Each row of a before or after table is a point. One or more steps were done to the points. Then noise was added and the rows were shuffled. The steps act on how far a point lies along the listed directions, d1 being the first. Name the steps. A step turns or swaps two directions, mirrors them in a line or flattens them onto one, adds a multiple of one to another, or multiplies one. Angles are multiples of 10 degrees, from the lower direction toward the higher: turns from -170 to 170, lines from 10 to 170 but not 90. Use the fewest steps. Two steps may share a direction if one is a turn and the other turns, adds or multiplies; they go together, in the order done. Otherwise the lowest direction goes first.
(in the rows, 128 means zero)

Directions:
(1): [155 175 116]
(2): [101 154 169]
Before (12 x 3):
[[138 175 137]
 [155  93  83]
 [147 120  98]
 [173  78  72]
 [119 149 162]
 [117 136 162]
 [154 160 122]
 [114 105 149]
 [157 181 128]
 [114 167 149]
 [ 95 122 138]
 [160  78  54]]
After (12 x 3):
[[136 175 138]
 [ 91 117 135]
 [115 133 169]
 [110 153 160]
 [148 183 138]
 [113 143 162]
 [143 122  99]
 [116  99 146]
 [177  93  53]
 [176  86  71]
 [152 164 135]
 [161  97  82]]
Steps: turn d1 and d2 by 10 degrees

Directions:
(1): [ 90 125 176 110  82 129]
(2): [139 164 155 173 126  83]
(3): [ 77 174 112 142 145 156]
(4): [141 172 121  70 129 104]
Before (11 x 6):
[[138 100 159 180 139 146]
 [144 143  88 141 162 146]
 [ 82  92 125 159 141 149]
 [151  80 114  98 137 137]
 [167 134  86  50 154 113]
 [115 138 164 186 116 142]
 [163 107  70 155 172 150]
 [175 195  94  85 163  79]
 [115 107 140 121 102 128]
 [ 39 122 132 147 123 181]
 [135 115 137 131 143 145]]
After (11 x 6):
[[106 150 161 152 127  80]
 [149 102 120 173 155 121]
 [140 131 147 137 141 127]
 [156  96 156 122 100 115]
 [ 63 165 182 161  97 105]
 [143  37 107 143 141 161]
 [158 176 152 130 145  98]
 [130 192 150 107 119 116]
 [150  44 105  66 121 165]
 [186  90 154 144 106  85]
 [112 148 110 149 136 128]]
Steps: swap d1 and d3; turn d2 and d4 by 110 degrees

Directions:
(1): [134 137  98 144 139 128  45 125]
(2): [104 205 107 117 104 152 137 129]
(3): [ 98 142 196 134 131 124 103 171]
(4): [132 161 138 137 141  51 133  97]
(5): [ 60 110 111 179 135 128 139 113]
Before (9 x 8):
[[ 84 110 153 147 134 105 139 124]
 [109 150 192 118 123 128 142 169]
 [178 132 137 110 135  97 118 114]
 [ 85 183 145 140 121 156  94 160]
 [ 91 138 138 116 122  90 178 111]
 [175 100  95  92 119 160 102 106]
 [ 72 167 159 130 102 169 139 171]
 [167  94  83 131 144 123 136 110]
 [145 122 128 125 130 111  83 144]]
After (9 x 8):
[[198  95 155  86 127 148 126 147]
 [101  65 145 123 117 169 176 120]
 [143  67 168 131 147 115 177 146]
 [131 179 163  90 123  94  92 146]
 [164  85 100 114 125 128 133 125]
 [136 116 138 133 145  76  92 111]
 [ 92 224  45 141 110 156 116  99]
 [127 156 102 137 131 144  54 139]
 [ 50 224  65 166 105 150  88 116]]
Steps: turn d1 and d3 by -110 degrees; multiply d2 by 2; turn d4 and d5 by -70 degrees; multiply d5 by 1.6

Directions:
(1): [146 104 127 179 137 143 104  74 131 192 135]
(2): [100  94 159  86 129  76  93 134 131 157 172]
(3): [133 145 125  98 114 111 126 141 170 180  57]
(4): [132 163 175  77 132 175 145  82 143 133 148]
Before (8 x 11):
[[124 101 119 140 139  88 142 161 113  85 165]
 [122 104 160 123 145  99  88 109 128 133 144]
 [128 136 123 153 129 141 139 157 110  56 157]
 [150 111 119 148 126 120 127  99 161 200  76]
 [137 150 130 148 160 170 144 114 142 135  96]
 [113  95 101 116 101  96 112 186  77  44 166]
 [149 211 127  75 123 158 153 131 177 118  54]
 [110  95 109 167 126  66 122 210 110  91 129]]
After (8 x 11):
[[123  62  89 137  99  61  62 156 110 169 118]
 [112  90 138 138 130  86  91 155 127 119 175]
 [157 152 131 145 136 192 169  66 138 123 120]
 [129 140 151 106 139 112 109 114 155 145  84]
 [143 169  82 164 139 158 153 169 103  22 133]
 [139  81 117 209 132  93  93 139 137 193 121]
 [120 138 143 135 163 153 145 126 115  91 155]
 [123  87 122 141 135  69 118 136 143 168 128]]
Steps: turn d1 and d4 by 70 degrees; turn d2 and d3 by 90 degrees

Directions:
(1): [124 110 177 194 177 125 160 122 154  84 142 105 119 105]
(2): [ 92 180 127 117 164 161 105 118 115  90  80 148 171  93]
(3): [ 57 105 147 139  93 134 161 152 142 128 143 165 179 163]
(4): [ 99 123 128 134 132 107  78  44 173 132 126 121 128 167]
Before (11 x 14):
[[116 162  90  54 104 142 133 159 103 142 106 176 168 137]
 [126 114 109 103 101 124 108 130  97 161 116 158 121 141]
 [ 83 194 101 120 145 172  74  83 111 104  73 141 162  87]
 [ 89 115 175 160 127 135 200 202 122 100 148 148 149 128]
 [120 117 130 129 111 149 181 221  99 101 142 147 151 111]
 [124 153 106  51 102 119  83  70 129 169 130 146 142 153]
 [123 189  71  54 108 138  88  95 125 159  94 154 155 135]
 [146 134 135 149 169 162 136 161 122  85 105 141 148  71]
 [121  92 139 151 104 118 164 178 134 118 140 112 116 143]
 [120 139 137 175 185 135 124 103 121 102 111 110 135  84]
 [ 65 187 112  99 106 135 109 149 110 114 107 200 198 138]]
After (11 x 14):
[[189 178 109  98 168 134 122 157  77 116 102 111  85  77]
 [141 115  91 112  82 119 125 133  97 189 135 125 124 150]
 [ 98 107 167 173 152 137 146 119 123 108 129 147 128 116]
 [188 103 157 198 150  83 168 150 142 110 189 108  73 113]
 [106  77 175 187 129 114 197 133 187 124 184 124 128 148]
 [ 98 105 185 152 147 111 159  78 185 118 176 124 143 150]
 [169 145 110 125 160 150 149 195  89  99 113 111 113  76]
 [142  70 124 174  60 108 168 140 135 175 194 108  85 154]
 [135 110 167 172 169 115 209 166 151  93 154 127 115 109]
 [130 161 112 121 147 141 104 140 113  97  82 105 116 103]
 [179 107  99 102  96 142 152 187 108 153 133 144 130 114]]
Steps: turn d1 and d3 by -150 degrees; mirror d2 and d4 in the line at 100 degrees
